Every row gives one point. The ring and each string are closed loops that go straight from each point to the next, and from the last back to the first. Before rounding, they use only three directions, however many columns there are. How many times does the string pass through the ring? Passing back the other way cancels.
In the rows, zero is written as 128.

Ring:
[[178 107 148]
 [194 126 118]
 [155 149  65]
 [106 164  64]
 [ 90 165 101]
 [119 126 147]]
String (22 x 3):
[[212 134  76]
 [181 164  82]
 [157 169  94]
 [141 141 100]
 [125 133  60]
 [114 133  60]
 [ 96 136  54]
 [ 72 164  57]
 [ 73 184  85]
 [105 188 116]
 [130 156 116]
 [116 128 113]
 [ 99 112 135]
 [119 107 136]
 [126  71 169]
 [156  98 177]
 [168 146 157]
 [160 133 131]
 [159 126 121]
 [156 129 114]
 [177 116 110]
 [208 107  93]]
Times through: 3
String:
[[138  97 132]
 [135 117 122]
 [140 155 137]
 [135 157 155]
 [116 107 176]
 [126  90 161]
 [140 101 137]
 [150 126 131]
 [156 131 128]
 [171 142 136]
 [217 127 151]
 [219 111 130]
 [208 105 114]
 [171 111 105]
 [164 141 115]
 [168 147 122]
 [163 155 126]
 [195 135 157]
 [191  82 171]
 [159  79 158]]
Times through: 3

Ring, 10 rows:
[[153 134 123 168 120  82 154 128]
 [163 149 150 176 114  89 151 120]
 [167 151 181 169 128  97 144 101]
 [158 147 198 159 140 105 136  90]
 [133 145 200 147 142 114 127  96]
 [ 99 144 181 137 133 121 122 119]
 [ 80 131 145 130 129 114 124 139]
 [ 91 121 130 131 136 104 130 135]
 [119 112 117 140 142  89 142 126]
 [141 119 115 155 133  81 150 125]]
String (30 x 8):
[[152 135 162 158 138  94 143 104]
 [122 175 147 177  79 108 143 159]
 [163 173 183 183 101 103 146 120]
 [197 144 217 168 155  96 142  61]
 [207 109 222 146 202  88 139  24]
 [178 112 197 142 185  92 137  53]
 [ 99 167 150 161  89 115 134 159]
 [ 91 179 173 160  85 127 127 158]
 [117 152 224 138 145 129 117  92]
 [137 123 215 129 178 114 121  66]
 [152 109 191 132 183  99 131  64]
 [115 140 157 148 126 107 133 126]
 [ 88 155 146 150 101 116 130 156]
 [127 120 166 136 157 102 131  98]
 [121 101 170 119 182 102 126  82]
 [ 80 102 146 110 166 110 120 113]
 [ 44 150 108 138  87 120 126 191]
 [ 62 162 111 153  74 116 133 193]
 [122 131 145 147 133  99 137 123]
 [159  93 158 132 188  83 140  69]
 [169  60 129 122 215  65 146  55]
 [134  97  97 142 151  75 150 121]
 [ 99 147 100 162  88  96 145 174]
 [105 153 129 160  96 104 140 158]
 [162 111 155 147 164  84 144  85]
 [188 105 137 158 164  69 156  82]
 [186 128 119 178 127  68 164 114]
 [156 160 114 190  83  83 161 155]
 [194 132 152 176 138  75 158  94]
 [194 115 175 158 170  80 149  64]]
Times through: 0

Ring, 6 rows:
[[105 139 138 120 120 145  93 118  91 167 141 118]
 [126 119  98 147 150 149 154 114 121 124 123  96]
 [149 112  81 145 154 142 192  84 183 110  92  95]
 [154 113 101 124 137 137 170  74 197 128  86 107]
 [136 129 154  88 100 134  93  82 159 178 109 133]
 [103 148 167  91  94 138  56 104 102 198 137 138]]
String, 21 rows:
[[ 99 161  98 134 131 135 141  83 150 158 108 118]
 [119 145  87 137 139 135 167  74 179 140  93 112]
 [161 109  84 134 147 137 197  68 215 113  76 100]
 [188  82  97 125 146 140 195  73 220 104  75  96]
 [171 104 115 107 126 133 164  63 220 134  76 114]
 [189  80 125 105 129 139 162  76 208 123  83 107]
 [170  91 125 113 131 142 148  91 174 128 100 106]
 [117 142 139 105 110 136 101  89 142 174 116 128]
 [ 67 194 171  80  73 127  32  83 110 236 132 161]
 [ 86 173 189  69  69 130  20  92 103 233 138 159]
 [121 132 182  79  88 139  48 106 106 197 137 139]
 [146 103 158 100 113 145  92 113 117 158 130 117]
 [151  95 149 109 123 149 105 120 112 145 132 109]
 [164  85 127 123 139 150 140 115 133 122 120  97]
 [130 122 124 121 128 143 126 102 134 147 119 112]
 [ 66 181 131 122 112 139  79 107  84 192 142 131]
 [ 79 160 106 147 138 147 117 121  79 157 143 110]
 [124 115  73 171 171 154 183 123 112 101 126  80]
 [172  77  76 160 174 153 209 110 160  78 103  74]
 [175  79  98 138 155 148 184 101 169  99 100  87]
 [143 113 104 133 142 143 159  95 157 127 106 102]]
Times through: 3

Ring:
[[147  82 176 132 105 121 121 158  72 122 142 124 107 134]
 [141  80 165  99 127 105  95 130 117 111 115 119 127 143]
 [127  87 146  65 158  92  76  98 169 106  89 113 147 146]
 [120  96 137  60 169  91  75  90 186 110  86 113 152 141]
 [116 109 134  76 168 101  86  98 181 124  99 119 148 128]
 [118 119 139 107 153 116 109 120 151 141 124 126 135 114]
 [124 121 152 147 128 136 143 155  94 154 156 131 109 104]
 [131 113 163 163 112 144 161 174  55 154 168 129  91 107]
 [138 103 172 165 102 144 162 181  38 147 169 128  86 114]
 [146  90 179 154  97 134 145 176  44 134 159 126  92 125]]
String:
[[141  84 158  83 136  92  64 110 163 109 104 125 152 142]
 [133  97 153  99 138 105  89 120 146 123 117 125 139 130]
 [131 102 150 100 141 107  90 119 151 127 119 127 141 126]
 [119 112 133  77 166  98  74  94 196 127 101 125 158 124]
 [108 120 126  78 177 104  93  95 188 133 101 120 149 121]
 [111 132 132 114 159 121 115 120 158 152 131 130 136 104]
 [127 139 153 175 115 145 141 166  99 176 181 148 115  82]
 [137 114 165 160 108 136 134 165  83 154 167 139 111 104]
 [128 104 155 125 132 125 131 145  98 136 137 122 111 122]
 [146 110 178 185  86 147 152 190  42 158 187 142  94 101]
 [153 104 189 202  69 154 166 208   7 159 199 142  79 103]
 [136  97 165 135 117 127 131 155  81 134 145 125 107 124]
 [127  88 157 104 139 118 132 138  89 117 117 108 105 141]
 [151  73 182 129 101 119 120 160  62 114 138 120 103 142]
 [147  73 173 104 117 106  97 138 102 107 119 119 122 147]
 [139  70 158  64 145  88  71 105 151  93  87 110 142 159]]
Times through: 1

Ring, 8 rows:
[[193 111 106 120 135  95 128 100  86  96 107 115 129  82]
 [164 135  85 141 128  90 102  97 117 132  88 163 122 109]
 [145 135  88 144 122 101  95 105 129 159  96 173 125 137]
 [129 114 101 134 107 115  90 121 142 180 142 129 134 163]
 [135  92 119 120 104 126 102 130 131 174 170  89 142 164]
 [161  68 159  98 118 151 141 142  88 152 177  70 154 152]
 [183  68 168  93 131 152 160 138  62 128 158  79 154 130]
 [197  89 138 104 137 121 150 116  66 100 128  95 141  95]]
String:
[[183  47 191  80 128 171 173 152  53 133 186  49 164 142]
 [191  66 147  93 125 127 148 127  73 105 171  41 148 104]
 [192  82 129 102 127 112 139 115  79  99 151  61 140  93]
 [182  96 123 113 128 113 132 114  88 115 132  97 137 105]
 [168 101 136 116 130 132 135 123  87 141 122 132 141 133]
 [191 110 127 118 142 117 143 109  72 109  97 142 135  98]
 [201 123  87 127 139  76 122  86  88  79  88 125 121  60]
 [205 129  62 132 134  51 107  74 101  63  90 107 113  39]
 [195 118  77 126 129  67 109  86 103  80 109  95 120  60]
 [172 105 104 121 122 100 114 108 106 120 132  99 132 106]
 [172  99 137 115 131 131 138 122  84 136 123 128 142 128]
 [187  84 175 100 145 161 172 135  47 132 119 136 152 132]
 [198  62 192  84 143 169 185 143  34 118 147  91 160 125]
 [189  53 179  83 129 157 168 143  55 120 178  48 159 127]
 [173  66 137  97 113 123 131 129  95 122 188  29 147 120]
 [163  91 127 113 120 123 124 123 101 140 149  94 141 132]
 [161  82 161 105 126 156 145 140  82 158 149 112 152 156]
 [161  87 161 108 129 157 147 139  79 159 139 127 151 157]
 [167  56 199  87 129 186 171 158  57 161 173  88 166 169]]
Times through: 3

Ring, 8 rows:
[[202  98 153 146 127 113 130 143 139 170 145 105  81 125]
 [183  93 167 154 131 126 132 147 153 174 150 116  84 127]
 [133 110 167 160 143 142 125 142 155 166 161 139 100 128]
 [ 87 139 148 158 153 150 109 128 136 151 170 160 112 134]
 [ 70 170 119 150 156 141  98 115 108 132 173 163 124 132]
 [ 86 198  91 140 152 119  98 108  83 116 169 147 136 118]
 [146 185  89 133 138  95 111 115  82 122 155 116 126 107]
 [190 139 118 136 128  98 121 129 107 147 146 103  99 116]]
String:
[[ 45 210  96 147 161 132  96 106  89 112 178 166 150 117]
 [ 86 177 117 150 152 130 108 119 109 130 169 150 132 118]
 [110 132 137 150 148 143 103 123 123 152 165 151  97 144]
 [ 59 143 140 156 160 163  94 118 126 147 177 177 107 152]
 [ 43 165 131 157 163 158  96 116 120 136 180 179 125 139]
 [ 83 187 115 151 152 125 112 120 109 125 170 148 142 108]
 [119 151 126 147 145 128 110 124 115 142 163 140 112 126]
 [ 87 159 114 144 153 140  92 111 101 136 170 159 108 144]
 [ 60 231  71 137 157 113  93  99  65  99 174 153 155 109]
 [ 84 249  55 131 150  91 100  99  52  89 167 134 166  91]
 [122 206  87 137 142  95 115 116  83 113 160 122 146  93]
 [146 155 114 140 139 111 113 123 104 139 156 123 111 119]
 [192 136 110 132 129  99 113 124  98 146 146 105  90 126]
 [212 132 114 131 124  90 121 129 102 149 142  93  90 117]
 [179 156 115 139 130  93 126 130 106 139 148 102 115 102]
 [153 146 125 144 137 113 119 129 115 145 155 121 109 117]
 [185 116 131 139 131 113 115 130 117 158 149 113  82 134]
 [204 145 106 130 125  87 120 126  95 142 143  94  98 113]
 [162 190  89 133 133  83 120 120  83 120 151 104 133  93]
 [135 163 115 143 141 112 115 124 106 136 159 127 120 113]
 [137 143 122 142 142 123 107 122 110 145 159 133 101 132]
 [122 153 115 142 145 125 102 117 103 139 162 139 106 133]
 [ 64 189  92 140 158 135  84 101  81 120 174 165 123 140]]
Times through: 5

Ring (6 x 14):
[[120 140 112 113 130 166 182 127  83 129 165 103 112 108]
 [ 77 124  84 123 128 114 129 135  79 147 133 151 153 104]
 [117 114 100 123 117  96 113 147  99 153 113 190 142  95]
 [185 112 135 119 106 114 128 153 128 140 115 195 101  92]
 [170 111 136 133 105 157 136 141 146  99 142 145  83 114]
 [141 125 127 129 117 187 166 128 125  91 168  96  85 122]]
String (25 x 14):
[[149 118 119 120 114 121 134 145 111 140 125 173 116  97]
 [212 117 145 109 105 104 138 159 122 158 108 213  97  80]
 [217 108 148 116  99 103 123 161 139 148 102 222  92  84]
 [165 105 127 129 104 118 113 150 137 125 117 188 105 102]
 [237 113 160 113  98 120 140 160 143 141 112 208  75  85]
 [212 105 148 122  97 113 120 158 148 133 108 210  87  92]
 [137 106 115 134 108 120 109 145 130 121 121 175 116 107]
 [143 120 119 123 115 137 141 140 113 128 136 153 110 104]
 [195 119 137 110 108 107 139 155 115 157 112 203 104  83]
 [152 110 112 116 111  72 105 158 104 171  93 229 139  81]
 [123 117  99 115 119  79 114 151  88 172 104 208 150  85]
 [111 123  97 116 123 102 131 143  83 160 121 176 145  93]
 [  8 118  48 132 136  89  99 131  60 154 124 156 196 109]
 [ 47 118  73 135 129 125 117 129  86 126 140 132 158 117]
 [133 125 115 121 120 142 150 137 104 129 143 140 113 105]
 [146 140 121 107 126 151 181 135  84 144 153 128 108  97]
 [110 155 106 101 139 167 205 123  55 147 173  90 121 101]
 [ 79 131  91 125 131 153 154 125  84 123 158 107 133 116]
 [ 99 123 100 128 123 144 140 132 100 121 147 128 126 113]
 [138 136 117 111 125 147 171 135  88 141 149 132 113 100]
 [ 99 139  96 110 133 134 166 131  66 153 148 130 138  99]
 [ 26 122  59 129 135 107 115 129  65 147 134 141 179 111]
 [ 35 112  63 136 128  99  96 134  82 140 123 159 176 112]
 [ 41 105  62 137 124  76  78 141  86 151 106 189 184 106]
 [ 89 108  91 136 118 113 104 139 109 127 124 165 143 111]]
Times through: 4
String (25 x 14):
[[ 47 127  72 127 134 127 134 127  70 138 145 125 161 112]
 [ 30 125  59 125 136  98 117 131  57 158 129 151 184 105]
 [ 18 109  52 138 129  81  82 135  76 149 114 173 192 110]
 [ 99 114  89 121 121  79 105 147  86 166 105 201 160  91]
 [166 122 124 111 114 108 140 150 102 158 117 190 117  87]
 [138 118 115 124 115 128 133 142 112 132 131 161 116 103]
 [135 116 114 126 115 130 131 141 115 127 132 158 116 105]
 [199 121 142 111 108 122 147 152 120 147 121 188  94  88]
 [234 115 156 108 100 107 139 162 133 155 106 219  85  79]
 [210 110 145 116 101 102 124 160 134 149 104 219  96  84]
 [249 118 161 101 100  98 145 165 127 169 100 232  85  70]
 [211 115 142 108 104  88 128 162 119 169  97 232 106  75]
 [137 106 106 123 110  76  96 155 110 161  95 223 142  88]
 [ 72 104  79 137 118  92  87 142 103 138 112 183 161 108]
 [ 66 113  74 127 125  80  97 142  80 160 109 189 173  98]
 [ 74 127  79 116 131  96 127 138  65 167 123 169 166  95]
 [125 129 110 116 123 135 152 137  92 140 141 144 122 101]
 [123 130 110 117 124 142 157 135  91 136 146 135 120 103]
 [141 154 119  97 135 162 208 129  62 154 166 107 110  94]
 [136 159 120  97 137 179 220 124  60 145 178  85 104  99]
 [140 159 123  98 137 188 225 123  64 138 183  77  98 102]
 [150 144 126 106 127 169 195 131  85 135 164 108  99 101]
 [153 156 128  97 133 179 218 127  69 143 175  93  96  98]
 [104 153 104 105 139 171 202 122  58 141 174  86 121 105]
 [ 65 128  84 127 132 143 144 126  80 127 153 113 144 116]]
Times through: 0

Ring, 9 rows:
[[114 161  48 147 120 160 123 125 118 125 125 119 111 112]
 [107 158  59 169 128 158 115 130 116 117 116 116 109 130]
 [111 143  89 178 133 146 111 130 116 113 106 117 109 145]
 [127 116 133 173 135 125 112 126 122 114 100 124 114 153]
 [146  85 171 152 133 100 117 117 135 122 102 135 128 146]
 [162  66 182 124 127  86 124 108 147 133 113 147 143 125]
 [164  77 158 104 119  95 132 104 148 141 125 148 144 104]
 [150 116 106 105 113 124 135 109 135 140 131 138 130  93]
 [136 140  75 117 113 143 133 115 126 136 131 130 120  96]]
String:
[[150  62 162 133 130  86 117 108 158 135 121 150 162 121]
 [162  48 206 138 134  73 117 108 153 129 106 149 151 140]
 [152  61 194 152 137  83 113 114 146 123 102 143 142 149]
 [141  96 176 169 137 108 114 123 123 113  91 127 111 163]
 [132 128 136 167 132 132 118 126 111 112  95 119  97 154]
 [131 115 115 151 128 125 118 120 131 124 114 130 126 130]
 [127 142 105 157 126 143 121 126 112 117 106 118  99 138]
 [125 137  98 154 126 141 120 124 119 120 112 122 110 131]
 [113 129  72 161 129 138 112 123 136 125 124 129 138 122]
 [ 92 162  22 174 129 164 109 130 127 121 129 120 130 118]
 [ 99 189  24 168 123 181 119 134 103 116 118 107  93 124]
 [ 90 174   7 171 126 173 112 131 122 121 131 117 124 113]
 [118 125  77 152 127 134 115 121 138 128 127 131 139 116]
 [126 145  92 151 124 146 123 124 114 121 112 120 103 128]
 [125 134  95 153 126 139 120 123 122 122 114 124 115 128]
 [110 130  82 174 133 138 109 127 131 119 116 125 131 135]
 [129 128 111 154 127 134 120 123 121 121 110 124 113 133]
 [134 125 118 149 126 131 122 121 121 122 109 125 111 133]
 [135 100 134 154 132 113 115 119 136 124 112 134 133 135]
 [147  61 192 162 140  83 109 116 147 121 100 142 144 154]
 [161  60 210 146 135  81 118 112 140 123  97 142 132 151]
 [154 108 164 137 125 116 128 117 118 122 100 128 102 139]
 [146 102 142 136 125 113 124 115 132 128 112 134 125 126]
 [159  44 182 125 130  72 118 104 166 138 123 157 172 118]
 [165  29 199 122 132  60 117 101 172 140 122 162 179 120]]
Times through: 2

Ring, 8 rows:
[[111 136 127 135 177 171 162 110 158 185 121 115 105 128]
 [100 144 133 137 202 162 150 103 147 164 118 118 103 151]
 [117 147 146  99 182 134 115 124 122 104 128 110 117 182]
 [142 141 149  69 137 117  93 147 109  72 138 102 130 186]
 [161 129 140  75  84 115  86 158 107  77 139 105 135 163]
 [164 119 127  99  56 126  95 155 116 107 135 113 131 134]
 [154 116 119 122  69 147 122 142 136 150 129 116 123 111]
 [129 127 122 129 136 167 155 122 156 182 125 114 111 115]]
String (26 x 14):
[[163 126 138  83  66 108  72 159  97  66 137 111 136 164]
 [177 125 142  55  56 105  73 173 100  57 146 100 144 165]
 [173 126 142  52  74 116  91 170 113  76 147  95 142 159]
 [162 125 135  79  82 128 103 157 121 103 139 104 133 146]
 [172 117 129  83  51 128 101 163 122 109 140 105 136 130]
 [171 104 109 136   9 139 102 151 124 143 127 125 126  95]
 [162 107 110 138  34 148 117 144 134 159 126 123 123  94]
 [160 121 128  87  88 150 135 152 146 148 139 101 129 119]
 [138 130 131 107 126 147 128 134 137 139 130 110 120 139]
 [130 125 121 142 114 153 129 123 137 158 121 123 112 123]
 [125 122 113 160 119 170 151 114 153 194 117 126 106 102]
 [118 127 117 156 140 172 156 110 156 195 117 124 104 109]
 [125 131 127 130 141 155 136 121 141 157 123 118 112 134]
 [119 140 136 104 182 162 156 122 154 162 129 104 113 144]
 [104 146 138 112 219 172 171 109 163 177 126 104 106 148]
 [120 137 133 119 162 153 137 120 140 148 125 114 112 147]
 [113 135 127 145 156 154 133 111 137 156 117 124 106 140]
 [ 85 149 133 156 223 163 147  90 142 164 111 126  95 159]
 [ 88 158 148 114 249 151 142 101 137 132 121 111 104 188]
 [ 95 153 143 127 217 143 124 104 125 121 118 119 105 184]
 [113 143 137 126 169 138 114 116 121 118 121 121 111 169]
 [124 133 129 133 133 141 114 122 123 130 121 123 113 148]
 [135 139 142  88 147 134 116 137 126 109 134 105 123 166]
 [145 147 159  39 155 113  96 156 111  58 146  90 136 200]
 [140 136 141  86 133 132 112 141 124 105 135 105 125 163]
 [136 128 127 129 106 135 105 130 119 122 123 123 118 144]]
Times through: 1
String:
[[129 129 125 131 129 154 134 124 140 157 123 118 113 129]
 [139 128 128 107 125 157 143 134 149 159 131 107 119 125]
 [160 116 121 100  80 159 145 149 155 169 136 104 126 102]
 [162 110 113 128  43 149 121 146 137 158 129 119 124  97]
 [150 113 112 151  53 143 107 134 124 148 120 130 118 108]
 [139 127 127 120 108 141 116 133 128 132 127 117 119 137]
 [157 127 136  81  93 129 106 153 122 105 138 104 131 148]
 [149 130 137  86 110 132 111 147 124 109 136 105 128 152]
 [141 126 128 120 100 136 108 135 122 123 127 119 120 140]
 [137 126 125 131 103 139 110 130 123 131 123 123 117 137]
 [151 129 135  90 100 129 105 148 120 105 135 108 128 151]
 [175 125 142  50  68 114  89 172 112  73 148  95 143 159]
 [163 125 136  77  81 126 101 158 120 100 140 103 134 147]
 [144 123 125 124  90 139 111 136 125 131 126 119 120 132]
 [157 109 110 150  33 141 104 139 123 147 122 131 120 101]
 [167 106 110 130  30 150 121 149 138 161 129 119 125  90]
 [156 113 116 120  72 161 143 142 152 177 131 112 121  95]
 [134 118 112 153 101 167 147 121 152 190 120 124 110  98]
 [126 127 121 145 124 157 135 119 141 166 120 123 110 122]
 [127 133 130 117 148 156 142 125 146 157 127 111 114 135]
 [117 140 135 104 189 168 166 120 162 174 130 102 112 139]
 [ 98 144 132 128 224 184 186 101 175 204 122 108 100 133]
 [ 93 138 121 167 199 181 171  91 163 207 111 126  94 123]
 [110 133 122 157 157 163 144 106 145 175 115 127 103 128]
 [103 134 120 165 171 171 155  99 152 190 112 128  98 124]
 [ 97 141 127 143 211 183 181  98 171 206 118 115  98 127]
 [112 140 133 112 198 175 175 114 168 188 127 104 108 133]
 [129 134 133 108 149 154 140 128 144 150 129 108 116 140]]
Times through: 1

Ring, 10 rows:
[[125 149 118 147 166 153 161 153 193 134 142  65 143 151]
 [102 181  96 126 126 136 120 154 157 163 125 116 126 158]
 [ 92 187  91 116 106 120 100 154 131 172 117 144 119 152]
 [ 90 174 100 116 102  94  95 157 104 167 122 157 116 134]
 [100 144 118 124 113  81 108 155  95 147 128 149 122 114]
 [114 113 134 128 120  87 121 145  97 124 123 142 131  95]
 [131  82 147 130 124 114 136 126 114  97 106 133 144  80]
 [142  74 151 135 136 139 151 119 141  86 102 112 153  84]
 [146  85 148 146 160 155 170 127 174  89 119  77 157 104]
 [141 113 138 153 176 158 178 142 196 106 139  54 153 130]]
String, 30 rows:
[[101 127 126 119 101  67 100 149  70 138 120 169 121  93]
 [112 110 141 135 128  64 125 155  84 124 139 138 128  89]
 [124 100 152 153 163  69 155 163 111 112 163  95 137  94]
 [130  90 156 155 168  78 163 158 120 103 161  87 141  91]
 [133  70 156 134 130  98 140 129 102  90 114 131 144  69]
 [136  56 152 113  93 125 118 100  93  80  67 171 148  54]
 [148  43 165 131 125 128 147 107 116  67  89 131 156  56]
 [144  79 160 159 180 116 181 146 157  89 151  63 153  97]
 [136  98 146 148 160 126 163 142 154 102 135  83 148 106]
 [126 111 130 128 125 138 134 128 141 113 104 122 143 107]
 [130 101 130 120 112 156 128 113 143 105  82 136 146 100]
 [150  77 144 132 137 181 158 106 176  82  86 100 160  97]
 [163  80 160 174 214 170 217 141 225  77 156   7 168 121]
 [149 106 149 171 209 152 205 155 214  99 168  15 158 134]
 [134 124 135 156 179 139 175 154 185 116 152  55 147 134]
 [122 131 120 129 130 146 135 135 156 126 110 113 140 125]
 [123 135 125 142 153 131 151 150 162 128 137  88 140 132]
 [125 155 122 161 190 140 178 169 203 137 171  37 142 161]
 [119 170 115 159 188 136 172 175 202 148 174  39 138 170]
 [118 148 122 146 161 122 152 161 164 138 152  79 136 141]
 [108 149 107 114 102 140 108 132 135 143  95 147 131 128]
 [ 90 190  82 102  82 143  84 138 132 174  88 167 120 152]
 [ 72 227  64  96  71 129  66 152 122 203  95 181 107 171]
 [ 84 204  86 120 112 105  99 168 127 186 133 139 113 162]
 [ 95 181 103 133 134  95 120 172 130 169 151 116 119 150]
 [109 146 116 127 124 115 122 148 130 142 123 127 130 126]
 [100 152 104 106  85 120  91 134 106 150  90 173 124 119]
 [110 143 121 134 134 104 129 155 128 140 135 117 130 125]
 [108 140 119 127 122 105 120 149 119 140 124 132 129 119]
 [104 137 116 113  96 106 100 137  99 140 101 165 126 108]]
Times through: 3
String, 29 rows:
[[ 88 158 115 124 109  50  97 169  70 162 143 161 112 114]
 [ 79 185  99 119 102  58  87 174  77 181 141 165 107 133]
 [ 75 195  83  98  69  93  64 152  83 186 101 196 107 139]
 [ 97 162  98 103  81 127  87 133 112 156  86 175 123 127]
 [107 154 110 125 121 121 120 148 135 147 121 127 129 133]
 [107 167 111 140 149 113 138 167 153 154 151  94 128 149]
 [109 158 112 133 137 123 131 155 149 147 134 108 131 141]
 [109 147 109 115 104 137 110 133 133 141  97 145 131 126]
 [ 96 181  88 106  89 146  92 136 138 166  90 159 123 149]
 [ 86 211  74 106  92 144  88 149 146 187 102 153 117 170]
 [ 93 199  91 129 131 121 118 168 153 178 142 111 120 169]
 [109 164 116 146 160 107 146 172 155 152 162  83 129 149]
 [111 144 116 126 123 122 123 145 135 140 119 126 132 127]
 [ 94 164  97 102  79 122  83 135 106 159  87 180 121 127]
 [ 76 186  85  92  56  93  56 144  71 181  87 213 107 128]
 [ 81 173 105 117  99  54  86 169  69 173 136 171 108 123]
 [ 96 140 112 105  78  89  82 137  73 147  94 192 119 100]
 [109 127 117 108  88 123  99 124 105 131  84 171 131 103]
 [122 119 137 145 154 100 149 156 134 122 147  96 137 113]
 [131  86 158 154 165  77 161 156 115 101 158  91 142  87]
 [134  67 158 135 130  95 140 129  99  88 114 132 144  66]
 [130  70 147 115  97 119 117 109  94  91  77 167 144  64]
 [123  92 133 109  88 132 107 109 103 105  70 172 140  80]
 [122 117 130 132 131 122 135 138 134 120 118 119 139 110]
 [131  97 149 149 160 101 159 150 135 106 146  89 143 100]
 [131  94 153 153 165  90 162 154 128 104 154  87 142  96]
 [119 115 131 129 124 111 128 138 120 121 116 131 136 103]
 [111 121 121 110  91 117 101 125 101 128  87 170 131  98]
 [101 130 118 109  85  91  90 135  77 138  96 183 123  96]]
Times through: 0
